Each wall is flat, endless, passes through zero and stands at right angles to its row. A trip goes straight from one point to another. Which walls does it cross, in order?

Walls:
(1): [-60  12]
(2): [-2 12]
(3): [  0 -41]
(4): [7 8]
(5): [18 44]
(6): [ 1 26]
Trips:
[-70 -13] to [-11   7] -> 2, 3, 6, 5
[44  5] to [-3  8] -> 2, 1
[12 20] to [3 4] -> none
[35 -5] to [-15  41] -> 6, 3, 2, 1

Walls:
(1): [ 52  18  39 -30  29 -35 -14 -14]
(2): [  9 -22  44 -47 -41 -27  36  10]
(3): [ 15  31  -1   9   2 -27   3  34]
(4): [-75 -27  42  -9 -34 -35  15 -34]
(5): [ 27 -55   3  33 -28   7 -47 -27]
(6): [  3  -6 -14 -20  18  12   3 -43]
(7): [-42  29   7 -13  -5  54  55   8]
(8): [ -3  -8  41  47 -13   0  41   0]
(9): [-26 -37  31  11 -33  -9  -5 -51]
(10): [-57 -24  -4   9 -16 -16   2  21]
(11): [ 22 -38  13  21   7  45 -29  26]
Trips:
[-14   3  13 -10 -18 -20  15 -37] to [-13  12   0  -7 -31  11  12   2] -> 1, 6
[  0  10 -37   8  25 -17  10  -1] to [ 61   4 -44  32  29   2   8 -46] -> 1, 5, 3, 11
[-11 -66 -27  -9 -13  47  65 -36] to [-39 -12  -5  13  23  -2 -33 -37] -> 2, 8, 7, 11
[-82  21   0 -55  39 -47  19 -18] to [-20 -17  18  20 -76   4  -1  20] -> 1, 6, 8, 5, 11

Walls:
(1): [-40   0  -2  -7  -7   2  37  13 -27  23  40 -33  21  24]
(2): [ 21 -32  -8   2  30   9   5 -26 -34  79 -42  71  11 -27]
(3): [ 41  27  23  15  34  -4  12 -10  -9  45 -20 -14 -61 -20]
(4): [  2   5  23  20   7  25  30 -59  20  -1   7  44  27   8]
(5): [  1 -20  18  47 -54  14  16   0   2  -7 -48  -8  10 -15]
(6): [ 38 -32 -13   5 -22 -12 -22 -12 -36 -10 -25  63  34  16]
Trips:
[-67 -33  22  19 -44  41 -12  28  34 -30  27   5  -7  -5] to [ 54  36 -44 -34  35  -6   7  -9   9 -17 -15  37  18  36] -> 1, 6, 5, 2, 3
[ 13 -32 -36 -32 -17  25   0  18  11 -20  54   0   3  31] to [-14 -44 -19 -38  -6 -72   4  38 -44  -7 -32  27 -18  37] -> 2
[  4  -8  53 -19  84  35   7 -22 -19   5 -20  31 -35 -23] to [ 12  59 -10 -44  13 -28 -12 -17   6 -48  37  32 -15  30] -> 2, 6, 3
[ 47  -4  -4  27 -25  -5  21  39  14   5  -6  -7 -47   5] to [-18  -7  29  34 -35 -35 -14 -32 -33  15   5 -83   9  25] -> 1

Walls:
(1): [  2  57  41  38 -26  22  -2  17  44  -4 -15  84  22   7   8   5 -28  43
 -42 -35 -34  16  11 -20   8 -31 -21  -7 -14  28 -15  13]
(2): [  0  38  30  -5  30 -11  13  24 -35  -6   2  25  24  30  67  19  11  11
  34  19   9  12 -15 -37 -21  28 -18 -21 -37  26  -3  -3]
(3): [ 53 -34  22   7 -37 -28  42   7  25  17  11  -4  34  34  27  47 -33 -25
 -13  26  41 -28 -31 -12  27  22  10   9 -30 -37  27  47]
(4): [ 11   3 -53   7  14  -7  19  -4  -2  56  13   2  14  -8  -4  34  -5  35
 -38  48   2   2  22  -2  -2  25   6   6 -19  55  15  -7]
(5): [-29  19 -12  14  35  40  -6 -10  -7 -39  -9 -12 -65  27 -58   4  15  36
  31 -36 -25  -3 -52 -13  -9  14  47  26 -21  21  -3  38]
(6): [ -7   7  -2  22  -9  -4 -31 -28  37 -18  44  46 -19   0  44  32 -19  36
  15  31 -53 -13 -19 -36 -31  29 -51 -22  33  33 -31 -70]
(7): [ -5  42 -31  63  34 -10 -35 -48 -20  17  -5 -53  11 -32 -16  11 -19   1
 -14 -31 -28  -7  -9  31  -2 -34   2  67 -33 -22  28  -3]
(8): [-33 -51 -31  37 -17  34  19  26  -9 -35 -25 -20  32  13 -40 -12 -22  68
 -28 -13 -43 -20 -59  15 -31  37   2  27  12  20 -30  14]
(9): [ 17 -62  74 -28 -10 -15  14 -20  25 -73 -22 -25 -16 -39  48  -9 -10  -4
  -3   9 -60  27   1 -27  59  11 -48 -38 -15  15   1 -21]
(10): [-17  -9  -7 -17 -21  27  58  76  -8   9   7   4 -57 -47 -15 -46  12  -4
 -20  41  -6  -7 -72 -27  -9  29  31  19  29  41  10  39]
(11): [  8  38   0   5   5 -29  30  33 -15  13  -2 -46  -2  25  -3  21  -4  -9
  22 -32  41  30 -11 -10   0  26   3  20 -38  -6  -3 -10]
Trips:
[-53   9 -83  17 -16   5  -6   8  18  -2  25  66  36 -43 -30  23  69  47
  35   5  36  24 -19  72  30 -51 -40   0   7  -2  -8  -1] to [ -8 -40 -45   3 -22  -8 -40  -5 -14  54  49   8   1   4   0  -8 -45 -27
  11  46  70  -7  19   5 -36  14  60  17 -28 -21 -27 -51] -> 1, 8, 3, 11
[ -8  -2  11  10   2 -38   5 -34 -16  -2 -45  -3 -33 -10 -12   4 -38  -9
  14  36 -16  33 -17  -8  -3   9  37  38   3  13  46   0] to [ -7  -1   0  44  -1   9  -9 -15  -8   5  33  35   6  16  13  21  28  26
   6 -22  43  15 -29 -16 -32  25  23  16 -11  31 -51  27] -> 8, 2, 9, 6, 1, 7
[-12 -22  41 -15  24  21  15 -13  -1 -31  25 -62 -46 -15  55 -64 -37   4
 -43 -27  -3 -48 -29  38  16  31  25  17 -22  -3  54  -2] to [  3 -47  49   4  21 -25   8 -38  -2  -4 -10 -29 -70  -4 -21   3  -3  16
 -11   2 -10 -17  -9  15 -34  40   0   2  54 -54 -11  24] -> 6, 7
[ 59  -1  13   0   4  17  16 -42  46  23  -5  18   1 -12 -12  21 -18 -23
   2  35 -56 -32  -4  46 -21   2   7  -7 -10 -44   2  18] to [ 16  -7  28 -43 -40  10   1 -62 -39 -16  37  55  73  -5  21 -25 -11 -21
   0 -23   0  -5  -9  31  17  50 -15   1  -7   2  -2  -5] -> 4, 7, 2

Walls:
(1): [ 32   3  -4  19 -20  25  43 -26   8  19  13  18  59 -20  19  -5  -6   1
  -1 -45 -35   9  -9  35  20   3 -23 -14 -13 -37  24 -33 -20 -17  -3  16
 -74 -17 -19  45  20  28  31   2 -58 -40 -17 -21]
(2): [ 29  21  19 -15  -6  35 -20 -19   9  39  12  19  16 -27  -7   1 -48  14
  38  -4  12 -48 -29 -21 -32 -40  23  24  -3 -22  -7   7   0  46  46 -38
  12  31  45   7 -24  26  47 -16 -23 -15 -24 -66]
(3): [-17 -41  30  15  47 -14 -10  17   2  22 -17  41  -9 -19   6  22  -9  24
 -22 -15 -24  -7  32 -42  11   4  30  22 -18   2  -7 -24 -29  -7  -9  33
   0  44  -3 -34 -19   2 -35 -35  -6  -9  20   6]
(4): [-24 -30  -5 -45   2  40  22  -5  16  17  28 -20   6   1   5 -21  20 -34
   9  34  15   5 -15  29 -49  21  -8  16  -1   5  22  -7  20  13   9  -4
  -7 -14 -31 -35 -19 -23   8 -37  -2   2  14   1]
(5): [-29  34  -8  -3  14 -12 -18  12   8  -6 -22   7   2  23  14  -8   7 -17
 -41 -35 -17  10  13 -17 -50  30  22  14  44  12  26   9  28  -6  -9  67
 -11 -28 -39  52 -22  60 -30   3  12 -33   6  40]
(6): [-34 -16  25   1 -11 -17  -3  -3  23 -33   8  12  -6  -6   7 -10 -46  24
  -5   1 -17   0  14 -13  15 -32 -30 -16  35   9  29 -16 -22  -7  -4  -8
  16  -5   6 -30  37   7 -10 -34  22  -9   1  14]
Trips:
[ -2 -16  21  30  26 -12   2 -36  36  29 -25 -14 -56 -32  13 -14  33  -5
   5   9  -1   0  54 -15 -49  29  62 -21  51  21  31 -33   6   6   1  37
   4   5  31  -3  -4 -22   2  46  10   0  13 -36] to [-21 -39  16 -14 -51 -49  34 -26   5  16 -45 -29 -67  43 -19  10   8  -9
 -38   7  12 -25  -1 -40  21  -3 -32 -26  -9 -25   7  -1   1  30  35 -37
   8  35 -23 -15  16 -42  -2 -24  36 -12  41 -38] -> 6, 5
[ 32  16  16 -27  16  29  14   9  22  12  12  29  20   7 -13  20 -13  -8
  -1   5  22 -13  67   6  -8   6 -19 -14 -19   4  -8 -11  36  22  23 -34
 -13   6 -35 -38 -36  28  40   7 -17   9  17  -4] to [ 10 -21  17  -9   2 -29  55 -12  44   9  -5 -10 -15  21 -24  -9 -21  20
  -7 -31  11 -50  -9  -1   7   5  34 -15 -10  18 -32  21 -33  17  20 -24
  23 -21   2 -11  15 -16 -19  22 -27  17 -40  25] -> 1, 4, 6
[ 15   9  24 -15  19  10  -1  35  -3 -25 -23 -55  -8   1  11 -24  -5 -10
  -8  85 -20  11  19 -47  10  31 -16  42  -2 -27  -9 -19   6 -12  13  -1
  21 -44 -21   9  49 -40 -11 -25  11  23 -37  11] to [ -8  20 -45  -7 -12  -6  31  22  29 -13   2 -33  -1 -26 -16 -33  25  -7
  27  41  17  23  12 -18  10 -49  -5  12   3  -4  23  -3  13  36  14  -2
 -26 -13   5  20  31   0   7 -12   6  -7   2  -3] -> 1, 2
[  3 -46  -9   7  -9  12 -29  -4  12  -5  40  19   1 -23 -18 -21  18 -15
   0   0  -2  35  29  37  25 -57  -1 -12   6  27 -24   7  21 -41 -16 -42
  22 -39  -8  16 -17 -13   8  10  15   5  17  36] to [ 12  31   8 -18 -17   3   9  13   6  18 -26  -2 -13 -19  39  32 -27   4
  11  55 -24   7  -8  45  23  18  27 -32   1   5  27  31  11  -3 -27  10
  26 -16  36  32 -12  -3 -56 -36 -29   6  19  29] -> 5, 4
